Each row of a before or after table is a point. The points were changed in one or more steps. Then noise was added and the rows were shuffled. The steps act on how far a point lies along the listed directions, d1 being the first. What was done? A step turns or swaps two directions, mirrors them in a line or flattens them onto one, adds a multiple of one to another, or multiplies one. Angles are multiples of 10 degrees, from the lower direction toward the higher: turns from -170 to 170, lines from 10 to 170 but not 90. Use the fewest steps. Two steps may share a direction if one is a turn and the other turns, adds or multiplies; they go together, in the order done. Otherwise the lowest direction goes first.

Directions:
(1): [28 34 18]
(2): [ 35 -32   6]
(3): [ 16  10 -43]
Before (8 x 3)
[[ 39 -18  31]
 [-15 -16 -29]
 [  9  27   7]
 [ -1 -41  -7]
 [-44 -26  15]
 [-25 -22 -13]
 [-21 -29  27]
 [-20   3  10]]
After (8 x 3)
[[ 17 -32  91]
 [-12   8 -11]
 [ 15  30  -7]
 [-26 -30  37]
 [-37 -22  -2]
 [-22 -20 -22]
 [-12 -15 -34]
 [-15 -48  27]]
Steps: add -1.5 times d2 to d3

Directions:
(1): [-10 -16  19  14  -7 -66 -23   9]
(2): [ 15  17 -18  29  59 -19  18 -11]
Before (8 x 8)
[[ 45  37 -31   5  53  39  26 -18]
 [ -2 -12   5 -12 -13 -59  -7   4]
 [-14 -30  25 -19 -30 -36 -29  18]
 [ -2  -2 -12  18  45 -14  15  -7]
 [-24 -39  10 -10 -59 -24  -2  29]
 [-36 -23  38 -27 -65 -28 -31   6]
 [-13 -23  27   3  -2 -33  -5   5]
 [  9  37 -18  18  41  33  20 -23]]
After (8 x 8)
[[  0  31  -6  -7  -2  67  16 -15]
 [ -2 -16  17  15  23 -34   8   0]
 [ -5 -21  12   5  14 -62 -21   8]
 [-21 -35   6  16 -24 -65  -1  22]
 [ 10   0  -5   1  24 -53   8  -4]
 [ 35  25 -18 -27  -3  79  17 -14]
 [-27 -20  34   8 -13 -84 -25   3]
 [ -1   3 -17   5  35  23  27 -12]]
Steps: turn d1 and d2 by 50 degrees

Directions:
(1): [ 21   2  11  22   0 -16 -33   7   6 -29  70]
(2): [ 46 -17  11 -40  21 -24  34  -1   2  37  22]
(3): [ 32 -53   3  29   9  36 -26 -25 -20  15 -11]
(4): [-31 -17  -7  26  37 -58   4 -34 -18   1  -3]
Before (11 x 11)
[[-11  18 -13 -38  12 -17  12   7  10   4  -7]
 [ 13  -4   9  31  -5   1 -30   5   6 -24  51]
 [  9   6  -1 -31   4  -4  14  16   9   3 -26]
 [ 11 -19 -12  -2  23  -3  13 -23 -15  14 -15]
 [  0 -29   0   5  20  -9  -4 -22 -10  13  -2]
 [ -9   9   7  29 -22 -10 -30  26  -6 -34  39]
 [ 21  -6  10  10 -14  11 -29   1   2 -27  10]
 [-31  24  -2  29   0   2 -23  -4  -8 -36  10]
 [  5 -37   0 -12  29 -25  18 -17 -21  25 -25]
 [ 16 -32  10   7  23  10 -11 -17 -11  15   1]
 [  0  -2   0 -25   7  20  25   7   7  23 -25]]
After (11 x 11)
[[ 43 -19  19  -5   2 -26  -2  20 -10   5  58]
 [-73  17 -17  21  -2 -16  -9   0 -11 -29 -48]
 [-59  40 -24  15  -5  -7   0  -3  -3 -32 -28]
 [-96  74  -9  15 -20 -14 -14  22  19 -56 -12]
 [-10  41   6 -10 -24 -15 -11  23  18 -43  17]
 [ 35  -4  14 -22  29 -28  21  -8  -7  13  39]
 [-72  38 -10  12  -7 -23  -7   2   8 -32 -11]
 [ 62 -73  -4 -12  36  28 -11 -31 -21  45 -14]
 [ -9  -6  -5  -5   3  36   9   2   2  14 -35]
 [ -3  26   9  12  -8 -19 -13  19  19 -32  58]
 [ 36 -37   1  -8  12  25  -7  -4  -7  13 -36]]
Steps: multiply d3 by 3; turn d2 and d3 by 140 degrees

Directions:
(1): [ 11  -1  50  -4  24  28  58  14 -17  41   8 -11 -13   0   9  30  49  12]
(2): [ -7 -22  30   5   8  -4   3 -23   4  16  51   3   2  -8  -2  24 -73  50]
(3): [ -4   4  20  10 -21   7 -14  12  52  22  68 -22  24  -7   4 -22  14 -50]
(4): [ 35  39 -31 -47  10 -24  15  20 -35  11  41  -4  -5 -39 -22 -32  -3  12]
Before (9 x 18)
[[ -1  -1  17   0  20  14  24 -12 -24  17 -35  -6 -16   2   5  11  22  16]
 [  0  -6  -7   1 -11  -1  -6  15   1 -10 -24  -8 -17   9   4   0  28 -33]
 [-10 -12  15  13  -4  -8 -14 -10  30  -6  -6  -3   4 -11   5  -6 -11 -19]
 [ -2  16 -30  -2  -3 -25 -27 -26  14 -25   7  -2  -3 -20  -5 -21 -36  17]
 [-33 -17  14  13 -13  -8 -11 -15  19  -3   7  -2  21  21   5  19 -35  11]
 [  0   7   3  -8  -4 -18 -11  -2   9   2  23   6  10  -2  -9  -7 -19   1]
 [-13  -2 -45  -4  -7 -35 -39 -29 -17 -45 -42  22   2  11 -23 -16 -54  27]
 [  1  -8 -67  -3 -18 -40 -54 -17 -21 -47 -32  20   0   7 -16 -14 -81  40]
 [  2  19  25  -3   1  20  27  13   4   6 -13  -9  -3   2  20   6  62 -29]]
After (9 x 18)
[[  4 -32  30   3  20  -2  25 -20 -35  17  15   9 -15   7   0  48 -73  91]
 [-12   1  26  -4   4   0  27   6  -4  22  17  -9  12   8   0  20   7  13]
 [ -2   1  25  -1   3  -4   9   0   7  16  17  -1   6   7  -2  10   0   2]
 [ -8 -20  25  -5  19 -12  16 -33 -32   5   2  15  -9   4 -15  31 -62  74]
 [ -1  11 -23  -4   3  -4  -7  -9 -23 -11 -50  -2 -14   3  -2 -18  22  -8]
 [ -7  25 -29  -4 -23  -8 -26   2  15 -35 -19   0  11  -2   9 -26  15 -38]
 [ -4  -2  25   7  15   0  14 -27   8   9  24  -8  -9 -14   3  16 -29  43]
 [  1  -6  20   3   3  -9   4  -6  20   6  14  -5   3 -24   3  -3 -14  -6]
 [ -3  -9 -20  -5 -14 -19 -24   2   2 -19   1  -1 -12   0  -3  -6 -24 -15]]
Steps: turn d1 and d2 by -90 degrees; multiply d4 by 0
